Each row of a before or after table is a point. The points were changed in one or more steps. Then noise was added and the rows were shuffled. The steps act on columns, c1 being the first. Name the steps. A step turns or swaps two columns, mirrors them in a line or flattens them onto one, adds a multiple of one to another, or multiplies or shifts one. Angles are multiples of 10 degrees, from the lower column toward the higher: turns from -170 to 170, lines from 10 to 170 but not 90. Use the fewest steps. Two steps may share a column if one is a turn and the other turns, adds or multiplies; they go together, in the order done. Otherwise the lowest column goes first.

Before:
[[ 2.5  3.2  3.7]
 [-6.2  7.7 -0.5]
 [ 1.3 -0.5  5.3]
 [ 6.1 -2.9  4.9]
 [-3.3  4.6 -2.6]
 [ 4.0  0.9 -3.0]
 [ 4.8 -0.3 -8.7]
 [ 2.6 -1.3 -8.2]
 [-0.9  3.7 -1.1]
 [ 2.7 -2.2  2.5]
 [-3.7 11.0 -4.3]
 [ 3.3  0.2 -0.2]
 [-0.9  5.6 -0.3]]
After (13 x 3):
[[ -1.2   0.0  -0.7]
 [ -6.1   2.3  -5.1]
 [ -0.2  -7.9  -4.5]
 [ -8.1  -0.3  -5.9]
 [ -8.2   1.2 -11.5]
 [  1.2   3.1   5.0]
 [ -6.2   0.6  -3.8]
 [ -2.9  -7.9  -3.1]
 [ -1.3  -2.2  -2.8]
 [ -2.6   0.5   3.1]
 [ -2.7   5.3  -1.5]
 [-11.1   3.6  -6.5]
 [ -4.0   3.8   2.5]]
Steps: shift c1 by -5.0; turn c2 and c3 by -60 degrees

Before (12 x 6):
[[ -1.9  -0.3   8.2   0.8  -0.3   5.8]
 [ -5.5   1.9 -11.2   4.5  -8.0  -4.7]
 [ -0.2  -1.2   7.9  -0.6  -1.5   6.8]
 [ -2.9  -1.6  -5.3  -0.5  -0.2   2.1]
 [  0.4   0.1  -8.0   0.7   2.0   0.5]
 [ -1.1   1.3   9.3  -2.8  -2.9   2.3]
 [ -4.7  -0.4  -6.2   6.6   1.0  -2.0]
 [  1.2   2.6   5.9  -0.3  -2.8   0.6]
 [ -7.6  -3.3  -7.0   1.1  -6.3  -4.3]
 [  0.9  -3.0  -4.7   5.8  -0.5   1.0]
 [ -3.6   3.9   2.1   1.0  -1.6   6.4]
 [  0.6  -2.1  -5.5   3.6  -3.8   4.3]]
After:
[[ -0.1   0.9  -6.2   6.8   4.7   1.3]
 [  0.8   0.3  -5.0   0.2   3.0  -1.7]
 [  7.8   5.1  -7.1   2.6   6.4   2.7]
 [  1.0   2.6  -4.3   7.5  -0.6  -1.8]
 [  2.7  -1.3   5.3  -1.1  -2.1   1.3]
 [  4.1  -0.6  -6.0   4.6  -0.9  -5.2]
 [ -2.6   0.0  -7.2   0.8   0.1   0.5]
 [  3.0  -2.2   8.6  -3.6   0.6  -1.5]
 [  2.6  -5.8   1.8  -1.3   3.5  -4.2]
 [  0.0  -2.6   8.3   1.0   1.4  -4.7]
 [  2.1  -2.6   7.2  -0.3  -0.3  -6.8]
 [  9.8   0.3 -12.2   4.0   3.8   4.7]]
Steps: mirror c1 and c5 in the line at 130 degrees; add -0.5 times c2 to c4; turn c2 and c6 by 150 degrees

Before:
[[  1.1  -3.2  -0.4  -2.8  -4.0  -1.3  -0.8  -6.4   4.1]
 [ -4.4   2.1  -6.6   1.8   5.3  -2.9  -1.7   2.5  -1.1]
 [ -5.0   3.9  -4.4   3.0   7.6   1.1   2.8   3.6   1.3]
 [ -1.6   7.6  -3.8   4.8   5.6  -4.2   2.8   0.5   2.8]
 [ -3.7   2.2  -2.8   5.3   8.9  -1.6   4.3  -3.2  -5.7]
 [  0.4  -3.8  -1.7   4.6  -4.6  -2.8   0.6   3.5   4.3]
 [  5.8  -2.2   3.0  -1.1   1.0  -2.6  -1.9   1.3   0.8]
 [ -1.3   6.6  -8.9   3.8   8.2   3.8   6.3  -0.4  -1.1]
 [  2.5   1.3   5.1   2.5  -4.5   2.0  -5.7  -1.0   1.9]
 [ -0.5   3.1   2.2  -2.2  -6.5  -2.0   0.5   3.1  -2.0]
 [-11.0   1.2   3.9  -4.9  -3.3  -0.7   7.5   5.6   2.9]]
After, 11 rows:
[[ -0.1   3.2   4.3  -8.3   5.0   4.9  -0.1   2.7  -1.6]
 [ -2.1   7.3  -2.6  -1.0  -5.3  -9.7  -2.5   0.6   2.8]
 [  0.8  -2.0  -2.2  -6.5   1.5  -4.1   6.2   1.4   1.7]
 [  0.2  -3.1   4.2  -8.9   0.9   3.0   1.0  -6.4   4.2]
 [  2.9   1.9  -1.4  -4.3  -7.8  -7.9  -3.9   2.2  -1.2]
 [ -4.8   6.7  -2.6  -2.0 -11.9  -4.7  -3.2  -0.9  -1.4]
 [ -2.9   1.6  -6.4  -1.0  -6.7  -9.7  -5.3  -2.9  -5.1]
 [  4.6   1.5   0.8  -3.7   6.6   7.0   4.3  -1.0   1.4]
 [ -3.2   1.2   1.7 -11.4   4.3   2.4 -13.2   5.6   3.2]
 [ -1.1   3.6  -3.3  -2.9  -7.4  -7.0  -5.3   3.3   1.6]
 [ -0.4  -4.0   3.7  -1.3   1.0   1.9  -0.1   3.1   4.7]]
Steps: turn c1 and c7 by 110 degrees; add -1 times c5 to c6; turn c3 and c5 by 120 degrees; shift c4 by -6.0

Before:
[[  2.9   4.8   0.9   1.4   1.4  -4.4   0.3  -2.8  -5.0   4.2   2.7   0.8]
 [  1.2  -0.4  -0.8  -1.3  -1.5   4.3   2.3   4.3  -3.8   3.2  -0.5   3.7]
 [ -9.9   0.4  -3.7   0.6   2.8 -15.8  -3.7  -1.8   5.0   5.7  -3.4  -6.6]
 [ -2.6   9.3   1.9  -1.3  10.6  -4.8  -1.0   6.0  -4.8   7.0  -2.6   0.1]
 [ -1.2   2.5   2.3  -7.2   2.8   2.0   4.8   6.4  -2.8   5.6   4.0  -0.9]
 [  3.2   6.0  -4.5  -0.1  -4.1  -1.1   4.1  -0.5 -11.4   1.0   2.5   0.0]
 [  6.5  -0.9   0.3  -0.8  -2.3  -1.1   0.8   2.3  -2.6  -4.0  -3.4  -1.9]
 [  0.6   4.8  -1.7  -1.1  -2.8  -2.0   0.8   3.6  -4.4  -0.8   5.4   3.0]]
After, 8 rows:
[[  7.8   1.3   2.0  -0.7  -0.9   2.4   0.6   2.0  -1.1   2.5  -4.2  -1.2]
 [  5.3   2.8   1.1  -0.1  -6.1  11.0   4.3   1.2  -2.8  -2.0   1.5   5.3]
 [  3.2  -3.7   1.0  -1.1  -1.6   4.7   2.3   4.3   3.5   0.7   3.3   1.7]
 [ -0.3   4.4  -8.3  -1.4   7.4   4.3  -1.0   8.5  -5.6   3.5   6.5   8.2]
 [  4.8   1.8  -1.0   1.1   1.8   4.2   0.4  -1.2  -5.6  -2.2   4.6   4.6]
 [  2.7  -0.2   1.5  -0.9  -3.2   3.9   0.6   5.1  -3.0  -5.2   0.0   5.7]
 [  0.4   2.0  -1.3  -7.3   3.5   2.6   5.1   7.0   1.8  -2.6   6.1   1.5]
 [ -8.0   6.1  -4.0   0.9  -1.8  -7.7  -3.3  -2.7 -14.7   4.0   5.2  -3.4]]
Steps: shift c1 by 2.0; turn c2 and c12 by 60 degrees; add 0.3 times c12 to c8; turn c3 and c5 by 60 degrees; turn c6 and c9 by 80 degrees; turn c10 and c11 by 80 degrees

Before, 13 rows:
[[-3.0  5.2  5.0  5.3 -3.7  0.8  5.7 -0.7 -0.2  0.1 -1.0 -2.4 -9.0 -4.2
  -7.3  1.9 -6.0 -4.4]
 [-6.7 -5.3 -7.9  4.7 -7.7 -8.4 -0.2  6.1 -3.2  1.7 -0.5 -3.7  3.7 -5.2
   2.8  5.1 -0.8 -4.5]
 [ 1.2 -1.3  2.1 -6.2  4.2 -0.6  6.2 -1.6  7.2 -7.8 -3.0  7.6  1.9 -0.1
   5.3 -3.5 -3.7  3.1]
 [-5.3 -6.2 -6.2 -4.6 -3.3  2.0 -4.3  2.8  2.6  4.1  2.9 -2.1 -9.0  5.5
   0.4 -0.6 -3.6  2.4]
 [ 0.9  1.2 -4.9 -0.9  2.8 -6.8 -1.4 -1.5  2.6 -7.2  2.2  8.4 -8.7 -5.3
  -4.8 -4.5 -5.8  0.6]
 [-9.8 -2.6  0.7 -5.8 -6.1  1.6  2.4 -6.1 -3.5 -1.0 -2.3  8.5 -4.5 -3.7
   0.8 -4.8 -1.7 -0.3]
 [-8.3  4.1 -2.7  2.9 -2.5 -1.7 -0.8 -5.2 -3.3 -8.1  2.8 -0.4 -2.0  2.0
  -5.1  0.5 -1.9 -7.1]
 [ 1.4  0.9  0.8  4.7 -1.5 -1.3 -0.2 -2.6  3.8 -1.5 -3.6  3.6 -1.2 -1.3
   4.3 -1.6  3.4 -4.6]
 [-4.0  5.2 -1.9  4.6  4.1  2.9  5.0  5.4 -3.8 -1.4  1.7  0.0 -6.2  0.0
   1.8 -3.0 -0.1 -6.0]
 [-0.3  1.8 -2.8  3.7  0.6  2.2  3.1  2.2  7.0  1.4  0.0 -1.1 -8.4  2.6
  -3.0  5.9  6.2 -7.1]
 [-3.5  4.8 -2.2  2.0 -5.2 -7.6 -2.5  3.9 -4.6 -2.3  0.8  3.2  3.0  2.5
  -4.5  0.1  4.2  1.9]
 [ 0.8 -0.3  1.3  0.8 -0.5 -6.7  5.7 -2.8 -4.1 -2.5  9.8  3.5 -1.7  7.4
   3.4 -2.6  3.1  1.2]
 [ 2.6  3.6 -0.3 -5.1 -1.6 -3.0  3.9 -1.4  3.0 -4.1  9.4  1.6  2.1 -5.1
   0.0 -5.4 -1.5 -0.2]]
After:
[[  1.7   4.2   0.2   4.8   1.8   0.4  -3.0   1.3  -4.3   2.0   3.9   1.6
    1.4  -3.3   4.4  -1.8   0.8   3.4]
 [  0.8   0.5   9.5  -0.9  -2.0   2.5   6.3   2.3   0.3   9.8  -1.7   1.1
    1.6 -10.1  -5.1  -4.6  -1.5   2.6]
 [ -2.9   8.9   3.4   5.1  -6.1  -0.6  -1.0   0.3  -4.5  -0.4   1.4  -4.7
    9.6  -1.1  -6.9   1.8  -6.6  -0.1]
 [ -9.7  -6.7   2.9  -5.7  -0.5  -1.7  -3.5   5.0  -0.1   0.1   4.2   2.4
    3.0  -8.9   0.7  -4.6  -5.8  -3.5]
 [  1.0  -5.5  -2.7  -6.3  -8.5  -3.1   1.4   0.0   3.1   7.2   3.2   4.6
    0.5  -5.9   4.6  -3.6   1.0   7.4]
 [ -3.1   6.2  -0.6   2.0   5.2   5.4  -4.5  -3.2   1.4   5.4  -1.9   4.3
   -3.4  -1.1  -4.7   0.0  -1.2  -4.6]
 [ -4.0   8.4   6.2   4.4  -5.4  -3.3  -0.3  -4.6  -5.9  -0.5  -3.6  -0.3
    2.4  -0.3   1.6  -3.3   2.8  -3.9]
 [ -5.5  -9.5  10.6  -4.4   3.5   0.6   2.4  -1.2   2.4  -4.8  -3.6   3.0
    1.1   5.2   0.1  -0.3  -4.5   3.1]
 [ -0.4   4.7   8.3   3.8  -0.4  -1.1  -5.6  -2.3  -6.9  -2.2  -0.7   1.2
    3.1   2.4  -3.2   5.8   4.3   7.2]
 [ -7.0  -2.3   2.4   5.0   2.4   8.3  -3.6  -5.6  -4.6   2.5  -1.7  -6.5
   -8.3  -0.4   2.8   5.2  -6.4  -3.5]
 [ -8.6   6.2   3.5   2.7   0.7  -2.3   0.1   5.7  -7.2   7.8  -1.1   1.3
   -0.9   1.4  -5.5   0.7  -3.0  -3.4]
 [  2.9   0.2  -1.2  -5.0  -3.3   0.2  -1.8   4.4   0.0   5.1  -8.6  -2.6
   -1.6  -4.2  -0.2  -5.3  -2.1   2.8]
 [  0.7   0.2   0.6   1.3  -3.5   4.3  -5.4   6.3   1.4   5.3  -8.2   8.4
    2.2   2.0   3.2  -2.3   1.6  -3.8]]
Steps: add 0.7 times c4 to c2; turn c3 and c13 by 130 degrees; turn c5 and c17 by 50 degrees; turn c5 and c7 by 120 degrees; turn c6 and c10 by -150 degrees; turn c8 and c11 by -160 degrees; swap c9 and c18; turn c12 and c14 by -50 degrees
